Every row gives one point. Before rounding, the points of a table are all equally far from one centre. They may lie mostly on one side of it. Where is the centre, to within rounding?
(in the rows, 128 means zero)

Points (8 x 2)
[[ 17 198]
 [119  83]
 [167 175]
 [162 124]
 [135  92]
 [157 115]
 [148 103]
 [114  81]]
Centre: [ 88 158]

Points (7 x 4)
[[157 112  95 123]
 [159  82  78  82]
 [120 112  73  64]
 [183  83 111  74]
 [119  77  67  74]
 [135  71  97  34]
 [144 132 101  54]]
Centre: [120  88 133  87]

Points (11 x 6)
[[ 88 213 105 159 110 160]
 [ 73 194  89 150  87 154]
 [ 91 180  93 151 105 202]
 [ 79 196 127 161  76 166]
 [ 85 204 109 132  90 173]
 [ 85 201 118 170 126 180]
 [ 63 196 100 162 108 155]
 [ 68 199 101 165 105 139]
 [125 184 106 128  78 191]
 [ 58 173 112 174  92 171]
 [ 83 182 126 199 124 165]]
Centre: [109 150 119 147 112 149]

Points (15 x 9)
[[ 99 139 162  83 160 183  69  38 213]
 [ 77 173 148 100 186 214 135  79 175]
 [ 54 122 118  98  90 174 129 102 195]
 [ 83 145 169  48 146 171  63  55 158]
 [ 74 114 124  67 113 135 146  86 106]
 [ 38 154 135  71 140 181 130 118 166]
 [ 81 157 178  77 174 150 157 157 117]
 [ 41 143 154  72 147 134 129 111 189]
 [ 54 149 133 101  85 133  67 111 173]
 [ 93  91 134  90 138 178  99  27 211]
 [ 72 145 130  47 149 116  88 189 189]
 [ 40 112  99  91  95 160 127 130 145]
 [ 55  78 117  42 149 188 133  93 161]
 [ 67  83 137  32 127 127 116 123 116]
 [140 177 148 110 113 111 146  96 109]]
Centre: [138 105 126 115 165 160  88 129 156]

Points (16 x 11)
[[114  94  98 129 200  44 123  89 105  85  67]
 [114  68  70 156 143  75  78 166  78 115  91]
 [164  98  86 148 188  97  74  94 134  58  46]
 [135  27  99 160 150  88 118  71 139  62  63]
 [128  92 181 118 157  87  88  89 124 127  98]
 [ 99 122 143 129 153  77 153 121 100  70  63]
 [ 94 108 114 185 156  68 136  75 100  44  90]
 [139  49 136 174 163  78 115 109 152  73  67]
 [104  72  76 110 212  58  90  79 147 103  94]
 [ 79  68 110 149 218  86  88  72 143 134  99]
 [134  61 108 165 169  76  44  77 126  59 107]
 [166 112 120 149 123  50 121  86 160  95 107]
 [ 81  56  78 131 176  87 143  66 127  62  56]
 [111 109 109 163 181  53 110 143  78  84  82]
 [106  61 124  93 160 111  67  51 147 104  72]
 [132  59  96 148 136  65 105  48 109 100  58]]
Centre: [121  96  89 139 154 130 114 102 120  97 117]

Points (17 x 14)
[[ 74 156 189 115 124 152 186 144  65 132 140 179  92 219]
 [110 137 196 174  68 177 128  59 109 160  96 156  98 143]
 [127 120 224 143  93 203 120 109  93 175 113 165  89 154]
 [117 120 208 226 111 136 136  82 103 183 108 166 101 171]
 [102 127 196 161 108 109 118  40 125 198 121 129 133 180]
 [ 99  88 196 166 100 175  98  68 102 172  93 164 129 145]
 [111 163 174 162 120 170 105  63  97 176 148 199  96 203]
 [141 135 174 185  56 119  67 127  60 100  95 118 146 176]
 [109 116 193 207 123 153 149  69 147 177 169 146 113 212]
 [ 60 126 179 225 126 152 111 107 121 184 113 179 108 181]
 [ 76 116 191 210 111 200 124 100 108 140 141 164 127 204]
 [ 98 131 180 180 100 200  90  66 138 185 107 128 123 206]
 [150 131 204 198 122 165 111 136  50 160  78 103  56 154]
 [118 106 185 249 138 168 133  86 114 146  83 144 116 212]
 [ 92 141 213 204 177 166 162  92  98 175  94 124  94 169]
 [112 117 172 197 153 176 160 108  26 112  93 170 102 183]
 [134 147 189 146  50 154  87  80 153 173 125 173  82 167]]
Centre: [131 126 133 143 135 132 127 133 125 127 113 127 101 177]

Points (23 x 18)
[[210 122 127 153 134 129 222 106  98 119  82 113  97 122  85 146 190 177]
 [165 134 179 101 111 122 197 107  61 151 110 124  84 132  74 181 237 112]
 [249 108 169 125 115 112 156 106  73 138  96  98  93 165  99 149 199 144]
 [209 116 164 109 120 140 170 137 112  98 109 102  84 124  98 179 201 169]
 [182 155 127 103 106 130 169 106  43 158  96 119  95 105  76 148 200 150]
 [226 116 129 108 121 100 215 114  62 140  84  95  72 125  99 180 197 139]
 [179 144 131  99 133 111 206 106  78 172  75 112  79 150  96 182 240 119]
 [174 102 125 153 123 142 205  93  40 133 109 116  88 117  91 171 225 141]
 [197 145 133 133 157  91 178 102  85 152  84  77  57 126  88 183 220 151]
 [172 154 142 124 129 104 149 111  49 139  82 119  81 134  97 166 214 168]
 [186 145 170 120 148 147 166 116  80 142 102 117  38 172 121 141 169 160]
 [207 107 180 122 106 121 164 131  47 144 105  84 110 131  84 173 189 158]
 [211 131 176 133 166 125 161 110  86 168  76  62 105 136  99 153 199 145]
 [174 141 126 146 145 104 157 140  67 121 113 110  57 118  97 214 196 135]
 [212 109 128 116 107 117 169  83  80 137  57 107  69 151  81 176 199 158]
 [188 101 140 126 126 112 158 121  79 134  78 116  96 120  79 164 215 184]
 [150  97 100 119 129 132 214  76  47 104  93  91  76 156  88 174 200 157]
 [203  72 153 126 119 150 183 117  88 113 125 110  41 132 123 180 186 159]
 [185 109 178 140 123 132 196 136  80 129  99  82  77 120  95 193 201 152]
 [182 106 131 126 168 125 216 144 115 147  86 119  92 149  57 200 197 120]
 [184  89 146 155 147 127 186  86  74 135  93  80  50 128 104 155 217 157]
 [212 123 168 162 137 104 176 100  75 130  62  86  94 136 114 145 185 158]
 [206  87 187 128 119  72 142  68  81 111  83 126 116 138 110 150 221 133]]
Centre: [158 114 132 117 132  98 175  70 118 155 149 110 117 146 115 170 153 127]

Points (31 x 24)
[[140  91 104  67 109  31  71 135 124 193 119 156  75  65 115 109 103 187
  149  92 150 104  91  93]
 [150 114  68  92  93  60  75 204 156 180 149 127  86 108 177 163 119 242
  139 164 193 112 131  54]
 [154  73 136 145 106  83 120 119 209 144 132  99 126  70 133 158  93 184
  144 178 176 151 183  84]
 [147 120  69 125  98  79  84 205 119 145 187 168 129  66 105 167 101 188
  122 162 238 156 147 119]
 [ 99  92 128 140  79  91 107 173 115 206 195 140 117  99 179 174  91 201
  116 105 201 196 184 101]
 [161 102 126 113  76  28 107 164 142 138 150 131  82 114 141 123  74 170
  151 194 218 149 186  95]
 [133 117  98  88 127  61  92 178  90 148 159 178 125  60 178 164  75 200
  124 205 169 128 144  56]
 [155  84  69 118  50 101  85 186 138 164 162 169 106 142 197 143  78 196
  106 135 185 159 152 168]
 [122 117  60 156  61  68  82 190 129 186 170 147  85 130 161 158  83 107
  161 151 219 161 181  92]
 [ 89 139 114  90  79  50  33 167 124 162 156 122 114  68 116 173 106 152
  179 180 191 119 164 122]
 [154 135 118 108  96  80 110 145 158 147 203 219  91 103 151 221  99 203
  108 131 203 189 163 135]
 [ 94 170  84  61  79  75 108 191 178 159 140 165 107  79 177 157  74 165
  127 151 229 145 147  84]
 [130 119  62 172 105  43  55 157 115 164 147  74  76 131 148 146  97 182
  162 143 171 146 169 130]
 [111  97 128  81  94  47 102 141 121 130 119 197  83  58 171 174  48 173
  120 191 212 157 168 119]
 [151 153 172  88  77 100 131 204 120 150 182 143  75 107 122 154  96 171
  169 203 198 123 170 132]
 [118  98  82 109 130 129  70 147 104 202 163 144 123 103 162 158 111 222
   92 159 236 104 169 122]
 [174 146 113 112 131  19  89 179 171 185 134 146  70  48 169 210 110 182
   86 157 201 147 151 125]
 [121 161 140 166 135  95  47 137 186 143 111 136  92 112 134 158  79 192
  121 162 239 137 151  87]
 [124 140 115 114 118  25 136 188 168 184 129 148 110  78 150 177  54 220
  143 120 221 125 128  92]
 [134  82  71  98  83  35 112 160 155 178 190 125  99  72 162 154 107 224
  141 156 183 172 142 130]
 [135 107  65 133 113  96 101 178 111 200 111 174 122  95 190 171 175 224
  160 143 200 152 168 108]
 [148 135 136 111  99  83  84 171 160 193 161 144  87 119 169 152  97 219
  202 122 176 183 152  63]
 [141  70  36 148  80  96  81 161 100 123 144 170  59  29 159 166 100 176
  120 126 194 173 134  97]
 [150 107 131  84 113  52  93 145 131  81 167 113 149  86 149 159 128 154
  124 127 184 159 140  84]
 [148 151 110  79 119  44  98 220 121 175 156 164 128  75 163 144 136 150
  162 112 183 142 159  81]
 [157 129 131 138  77  94  73 164  91 142 135 170 132  65 167 149 114 241
  142 145 170 195 149  94]
 [135  86 123  79  82  93  38 126 130 187 146 147 103  56 141 172 130 157
  137 182 204 108 209  75]
 [139  87 101  66  72  39  72 149 125 157 169 119 102  76 144 149  89 197
  122 142 223 151 148  59]
 [ 91 126  99  45  94  72  99 193  91 165 133 123 117 123 137 203  84 192
  129 171 235 143 165  88]
 [123 150 116 123  94  78  64 157  96 144 162 154  94  65 123 147  83 207
  104 170 243 182 163  97]
 [127 120  64  89  72  68  33 159 150 218  65 110  91  83 142 169  82 187
  152 132 148 149 176 110]]
Centre: [124 119 111 124  92 101 113 151 131 169 125 153  78 111 127 178 111 159
 110 142 151 128 135 102]

Points (30 x 24)
[[172 128  76 127 147 113 140 147  95 197  66 187 168 171  96 114 200 125
  114 106 103 100 154 176]
 [140 157 155 150 161 140 206 150 145 168 101 169 173 100  95 100 158 115
  163  97  92 129 114 206]
 [131 127 126 101 196 145 141 166 130 180 107 155 216 121  98  68 174 124
   72  40 144 128 144 169]
 [114 125 152 104 196  89 211 123 110 173  86 189 191  82 111 112 185  75
  107  72 147  98 128 162]
 [124  94 103 105 135 178 104 146  80 203  86 171 168 114  94  93 148 118
   70  78 110 135 110 196]
 [117 114 158 152 153  79 137 152  78 176 100 182 198  70  86 124 192  82
  125  80  98 132 108 173]
 [165  76 160  89 147 117 114 143  87 175 110 127 176  84 106  87 202 137
   92  75 160  93 108 171]
 [128  62 158 122 230 107 181  95 139 168  95 131 188  81 148 150 199  75
   54 107 127 101  91 191]
 [158 126 148  71 150 105 136 138 125 190 114 192 222 108  74 127 165  96
  146  67 141 108  98 180]
 [143 105 168  85 137 149 179  95 116 162 115 146 156 138 115 101 210  88
  106  49 139 178 151 198]
 [145 119 133 119 145 159 166 133 109 165  57 191 211  99  61 117 193 118
  112  71 107 128 140 178]
 [139  87 161 156 185 138 124 168 124 249 121 228 165  77  94 182 193 140
   77  60 116 117  82 158]
 [144  80 164  94 175 111 186 132  65 151  64 142 158  74  90 128 183  83
  105  92 132 146 109 191]
 [115  90 154 141 196  71 137  91 136 176 125 142 151 157  78 120 147 109
   61 105 109  88 140 241]
 [122  69 148 130 175 135 117 118 141 235  89 192 161 117 131 108 186 109
  111   9 129 140 127 168]
 [137  79 179 105 201  94 185  88 130 182  98 144 145  73 130  83 189  69
  107 113 100 154  89 214]
 [102 120 162 119 234 120 137 113 129 217  95 229 134 120 114  84 177  75
  125  83 140  92  92 208]
 [147 118 181 105 166 159 164 162 148 187 102 143 186  89 124 107 231 111
  108  95  77 181 101 169]
 [139  90 140 125 211  57 169  95 125 159  59 201 155 106 127 122 184  93
   74  76 177 107 157 217]
 [150  72 133  98 167 126 203 110 124 227  97 129 139  64 129  95 198 138
  117  91 147 132 103 190]
 [211  64 139 104 148  96 157  95  87 172 144 194 174  95  91 127 160  83
  114  54 121  87 135 207]
 [193 128 175  67 164 119 193 109 115 188 141 202 173 128 126  85 161 150
  122  85  95 127 100 197]
 [105 110 148 125 151 133 204 122 116 176  68 171 144 105  66 139 213  79
   81  63 129 113  92 188]
 [159 115 131 107 137 100 121 121 119 194 106 164 223 115  91 143 159 147
  103  74  99 115 132 222]
 [167 120  97 129 130  59 101  74 124 153  92 148 204 120  76 136 219 138
  127  90 122 134 149 169]
 [162 104 137  62 213 124 162 127 115 195  98 135 225 140  85 141 158  72
  103 106 148 157 124 133]
 [ 93  94 113  62 175 107 144 149 178 175 107 141 204 168  89 129 195 131
   89  78 162 132  97 179]
 [124 123 152 160 143 114 147 135 125 166  77 145 184 121 112 100 177 151
   87  96 153 116  86 232]
 [145 134 147 116 161 104 174 132 116 172 113 182 186 123  52  78 140 155
   38 112 156 111  65 164]
 [137 137 150  82 148  62 146 144  81 185 204 181 153 134 140 143 174  70
   90  81 139 144 133 200]]
Centre: [153 105 110 127 196 128 129 116 146 143 146 191 125 106 110 141 174 120
  96 114 131 146 114 153]
